Every row gives one point. Examples show where two turns around zero, p and q, send a point. Write where each new point lands after one turn and then the other. Backwards means that the second turn is done in reverse. Each puzzle has new turns, and all numbers are rounded.

Turn p:
[-3.3 -1.8 -2.6] => [ 2.1  1.4 -3.8]
[-0.5  2.1 -2.5] => [2.0 2.5 0.9]
[-2.8  0.8 -1.9] => [ 1.1  2.8 -1.7]
[0.0 2.2 2.1] => [-2.4  1.1  1.6]
[ 7.8 -2.1  4.6] => [-2.5 -7.6  4.7]
[-1.1 -1.2  0.3] => [-0.3 -0.3 -1.6]
Turn q:
[-3.6 -1.1  4.9] => [-4.5 -3.9 -1.5]
[ 4.5  0.1 -2.9] => [ 4.2  3.3 -0.8]
[ 1.8  3.1 -1.8] => [ 3.6 -0.1  1.7]
[-2.7 -2.1 -0.2] => [-3.3  0.7  0.6]
Where do these land?
q, then p backwards: [ 3.0 -3.8 -4.4] => [-4.5  3.9 -2.7]
p, then q backwards: [-1.4  3.5 -0.1] => [-0.4 -1.9 -3.2]
q, then p backwards: [-1.1 -3.0  0.5] => [-2.2  0.5  2.3]
q, then p: [-0.5  3.3  4.0] => [ 1.4 -4.1 -2.9]
